Each row of a before or after table is a point. One or more steps were done to the points. Then noise was added and the rows were shuffled. The steps act on columns, c1 being the first. What was done? A step turns or swaps two columns, mirrors them in a line or flattens them onto one, adds a multiple of one to another, or multiplies or shifts one. Angles are multiples of 10 degrees, from the lower column toward the higher: turns from -170 to 170, lines from 10 to 170 but not 90. Use the fewest steps. Two steps may share a column if one is a turn and the other turns, adds or multiplies; they go together, in the order done. Otherwise the lowest column goes first.

Before (12 x 2)
[[ -5 -42]
 [ 12 -45]
 [-12 -34]
 [  2 -15]
 [  9 -61]
 [  4   9]
 [-13   4]
 [ -5  38]
 [  0  43]
 [-40  18]
 [-16  39]
 [ 10  36]]
After (12 x 2)
[[-52  33]
 [  5  -9]
 [ 40  18]
 [ 32 -20]
 [ 40 -15]
 [-13  10]
 [-42  20]
 [-30  32]
 [ 33 -29]
 [ 12   6]
 [ 22 -31]
 [-17  31]]
Steps: turn c1 and c2 by -130 degrees

Before (13 x 3)
[[-29 -42 -17]
 [-31 -14  23]
 [-10  26  10]
 [-24   8   9]
 [-53 -34 -27]
 [ -6 -22  27]
 [ 19 -23   1]
 [-60  52 -13]
 [ 14 -19   5]
 [-21  74  29]
 [ -3  -1   1]
 [-18  12  -6]
 [  2  14 -42]]
After (13 x 3)
[[  9 -10 -24]
 [ 28  23  -7]
 [ 32 -75 -20]
 [  2  25  20]
 [-24  35 -54]
 [ 23  13 -31]
 [ -8 -10 -18]
 [  3   2  -3]
 [-15 -52 -58]
 [-17  40 -28]
 [ 12 -27 -10]
 [-42 -13  -1]
 [  7  21  16]]
Steps: swap c1 and c3; multiply c2 by -1

Before (12 x 4)
[[  4  20  16 -34]
 [  1   9 -27 -41]
 [-30   5 -11 -25]
 [ -5  27 -22  24]
 [  4  27  37   7]
 [-28 -33  20  15]
 [ -8  20 -29  42]
 [-10  27 -11  15]
 [-31 -54 -24 -22]
 [ -9  -3 -32 -24]
 [ -8 -84  -6  -7]
 [ -9   6  10  14]]
After (12 x 4)
[[  20   -4  -27  -25]
 [  12   35  -18   24]
 [   9   12  -25  -39]
 [  18   26  -25   43]
 [  38  -70  -12  -23]
 [ -10   27   14  -34]
 [  31    7   -1  -25]
 [  13   35   -7   16]
 [   6    9   12   13]
 [  20  -43   29   15]
 [ -17   36   34    6]
 [   9 -109   -3   -8]]
Steps: mirror c1 and c3 in the line at 100 degrees; multiply c2 by 1.3

Before (14 x 6)
[[ -3   7   1 -34  11 -33]
 [-38 -17 -13 -33 -20  -9]
 [-11 -19  -8  -2 -28  -6]
 [ 13  58 -20   0  40  26]
 [ 20 -20  21  37 -21 -25]
 [ 19  68 -14 -25  -5  16]
 [  6  36  16   0  24 -21]
 [-30  20 -24 -12  18  11]
 [  4 -42  31  72 -10 -31]
 [  5 -35  11 -25  -8  -5]
 [-21 -14 -34  -3  -8 -11]
 [ -3   1 -33 -23 -17   0]
 [  5  52  14 -20  38  38]
 [  7  79  33  10  11  18]]
After (14 x 6)
[[ 20  10   1 -18 -33 -32]
 [  6  89   0  -2  22 -10]
 [  6 -27  -1  16  -9  20]
 [-12 -36   0  16 -22  -7]
 [  5  59   1   6  54  20]
 [ -3  -3   0  23 -10  15]
 [-31 -26   1   0  21  14]
 [  7  44   1 -27   0  17]
 [  5 -36  -1 -47 -31 -57]
 [ 13  77   0 -11  46   7]
 [ 19  96   1  24   9  15]
 [-23 -45   1   0 -14   4]
 [-38 -75   0  25 -19  24]
 [ -3   2   0  -9 -18  45]]
Steps: add 1.5 times c1 to c2; multiply c3 by 0; turn c5 and c6 by -50 degrees; turn c4 and c6 by -120 degrees

Before (11 x 8)
[[ -9 -24  27   3  11 -10 -17  -5]
 [  6 -14   3   6  -4 -23  12  24]
 [ 14 -14  -1  14 -47  11   9 -20]
 [  2 -19   8 -22  10 -33  16  -5]
 [ 18   2  14  22  31   4  16   1]
 [ 10 -27  16 -25   0   1   9  13]
 [-36  10   7   7 -10 -18  -4   4]
 [ 13  12 -11  -5 -33   4 -12 -26]
 [  5 -11 -31   6 -34  19  -2 -27]
 [ 12 -11  15  -9  15  -3  12  -2]
 [ 28 -28   9 -18  12  -7 -13  -7]]
After (11 x 8)
[[-32 -21  13 -22  -7  29  17   0]
 [ -3 -22  20  23  22 -51  16   0]
 [ -6  13   6   7   4 121  -4   0]
 [ -4 -18  20  -9   3 -31  11  -1]
 [ -8 -24  22   2 -13  36 -20   3]
 [ -2  33 -16 -10 -11 -41 -15   1]
 [-18 -29   4 -18 -14 -72 -12  -1]
 [ 16  16 -33   5 -29 -34  -1   4]
 [-22  -2   8   4 -12   5  13   1]
 [  5  28   1  15 -40 -49   8  -2]
 [ -5 -17  19 -26 -21 -28  10   0]]
Steps: turn c1 and c6 by -110 degrees; multiply c6 by 3; turn c2 and c5 by 50 degrees; add 0.3 times c7 to c3; multiply c8 by 0
